Each point is reached from the start by the listed moves, each made once or not at all, plus a little noise. Is the number of moves made odd or even? Then give how often each move was made.
(in the rows, 128 means zero)

Moves:
(1): [211 112 106  99]
(2): [141 175 168 189]
Start: [113 126 130 123]
Points:
[214 163 146 157] => even (1, 1)
[190 117 105  93] => odd (1, 0)

Moves:
(1): [179 100 115 134  98 122 113]
(2): [163 140 101 143 151 124 129]
(3): [127 145 162 151 140 123 115]
(4): [110  99 130 192 149 190 160]
(5): [149  92 130 107 162  97 140]
(6): [149 136 146  64 124 156 106]
Start: [143 171 143 158 132 125 144]
Points:
[220 156 137  89 185 117 135] => odd (0, 1, 0, 0, 1, 1)
[236 131 185 101 143 111 106] => even (1, 0, 1, 0, 1, 1)
[249 136 140 182 171  78 130] => even (1, 1, 1, 0, 1, 0)
[227 173 136 202 136 109 119] => odd (1, 1, 1, 0, 0, 0)
[230 151 157 203 153 199 128] => odd (1, 1, 1, 1, 0, 1)

Moves:
(1): [195 152 126 129 132 107  87 130 126 144]
(2): [130 163 120 139 135 108 117 154 136 145]
(3): [141 153 132  88 102 111 140 104 139 137]
(4): [110 141 120 143 140 133  97 123 134 111]
(5): [120 126 136 110 145 139 131 128 129 121]
(6): [137 147 138 154 110 164 130 136 144 122]
(7): [159 124 112 129 169 127 143 106 119 122]
(8): [142 122 160 161 135  84 127 140 137 115]
(9): [128 115 117 122 109 136 131 137 160 148]
Start: [139 168 100 136 138 146 136 155 175 121]
Points:
[139 156  88 130 119 153 139 164 208 141] => odd (0, 0, 0, 0, 0, 0, 0, 0, 1)
[213 233  73 146 219 119  71 156 180 125] => odd (1, 1, 0, 1, 1, 0, 1, 0, 0)
[234 249  58 118 157  98  83 142 222 160] => even (1, 1, 1, 1, 0, 0, 1, 0, 1)

Moves:
(1): [152 120 147 143 107 117 130 118 127 135 167 123]
(2): [139 139 112 128 113 122 108 105 131 133 117 135]
(3): [142 138 138 120 136 118 132 143 140 120 131 128]
(4): [133 133 143 167 119 129 123 141 139 165 119 115]
(5): [146 116 140 125 145 143 120 140 121 106 133 145]
(6): [133 117 132 117 111 140 131 127 145 107 131 114]
(7): [122 160 134 141 151 142 144 136 120 120 110 115]
(8): [154 144 117 101 122 136 152 137 117 144 124 147]
(9): [121 117 117 132 151 158 128 107 149 125 122 126]
(10): [112 136 158 105 131 153 116 112  90 155 145 137]
(11): [121 124 116 128 126 147 107 145 124 122 166 133]
(12): [118 135 157 157 132 144 136 144 137 116 141 163]
Start: [119 122 139 135 123 128 120 120 142 119 133 125]
Points:
[158 115 155 160  99 150  91 122 167 116 121 124] => even (0, 1, 0, 1, 1, 1, 0, 0, 0, 0, 0, 0)
[131 175 150 146 173 204 151 165 160  97 161 169] => even (0, 0, 1, 0, 0, 0, 1, 1, 1, 0, 1, 1)
[123 134 182 199 149 165 128 144 195 131 134 145] => even (0, 0, 1, 1, 0, 0, 0, 0, 1, 0, 0, 1)
[132 161 164 135 143 190  89  91 128 131 195 128] => odd (1, 1, 1, 0, 0, 0, 1, 0, 1, 1, 1, 0)
[141 106 234 145 110 185 112 122 121  98 211 167] => odd (1, 0, 0, 0, 1, 1, 0, 0, 0, 1, 0, 1)
[135 184 177 132 166 197 147 127 128 178 116 125] => even (0, 0, 1, 1, 0, 0, 1, 1, 1, 1, 0, 0)
[159 152 188 133 133 249 111 112 122 102 210 185] => even (1, 1, 0, 0, 1, 1, 1, 1, 1, 1, 1, 1)

Moves:
(1): [131 126 139 129 134 117 115 132 142 122 136 135 109 169 115 177 151 138
 128 112 122]
(2): [113 131 127 132 139 116  98 143 123 148 124 104 120 139 102 123 105 127
 137 134 143]
(3): [126 131  91 139 177 127 149 132 123 159 120 112 142 123 138 136 102 131
 129 124 141]
(4): [129 140 134 118 124 151 132 116 125 160 149 133 129 166 131 114 138 149
 111 125 118]
(5): [129 107 128 127 142 141 132 141 149 132 125 149 111 120 123 114 125 124
 142 144 101]
(6): [141 126 137 125 117 137 121 138 115 124 141 142 122 150 113 128 128 127
 116 132 137]
(7): [137 127 114 118 125 136 115 162 121 121 111 124 134 122 116 130 145 143
 110 144 132]
(8): [134 108 142 153 119  99 124  97 142 126 149 142 113  99 112 103 132 126
 118 141 114]
(9): [120 127 139 105 121 134 124 122 121 119 116 134 154 100 130 112 126 131
 123 117 126]
(10): [157 130 108 124 118 136 126 115 108 137 140 129 118 112 135 142 119 122
 110 129 142]
(11): [123 123 129 142 101 104 129 128 140 147 151 128 109 114 127 102 124 119
 133 104 132]
(12): [ 98 146 128 116 129 138 146 130 132 142 138 141 110 145 118 126 132 145
 154 137 137]
(13): [121 116 128 121 136 138 148 151 139 132 121 123 128 121 139 135 123 137
 119 139 126]
(14): [126 143 116 131 119 122 127 126 152 144 138 132 121 113 119 111 135 104
 145 143 149]
(15): [109 146 113 129 139 129 114 137 145 127 128 135 115 129 133 122 139 116
 141 130 144]
(16): [139 178 132 102 114 124 135 159 127 141 117 128 119  96 154 131 150 122
 101  88 140]
(17): [141 139 125 129 132 132 111 141 131 112 130 121 129 113 122 142 133 137
 125 129 138]
(18): [122 119 142 135 130 131 109 133 112 138 125 116 126 109 115 119 126 128
 148 130 159]
(19): [138 111 132 126 131 112 136 133 143 143 140 130 127 121 135 106 125 153
 123 151 125]
(20): [127 130 139 120 125 117 132 112 120 128 151 121 131 140 131 130 141 126
 125 121 114]
Start: [142 131 133 132 133 108 127 116 127 134 102 121 131 145 148 138 119 127
 121 123 135]
Points:
[122 125 130 114 162 144 147 168 163 137  99 146 100 134 141 143 118 161
 150 156 124] => even (0, 0, 0, 0, 1, 0, 0, 0, 0, 0, 0, 1, 1, 0, 0, 0, 1, 0, 0, 0)
[ 90 125 170 116 123  91  92 137 185 249 165 145  74 159  83  65 129 166
 185 142 168] => even (1, 1, 0, 1, 1, 0, 0, 0, 1, 0, 1, 1, 0, 1, 0, 0, 0, 1, 1, 0)
[ 94 156 153 149 159 105  58 133 201 207 167 150  36 165  62 111 157 141
 194 168 183] => even (1, 1, 0, 1, 1, 0, 0, 1, 0, 0, 0, 1, 0, 1, 1, 0, 1, 1, 0, 0)
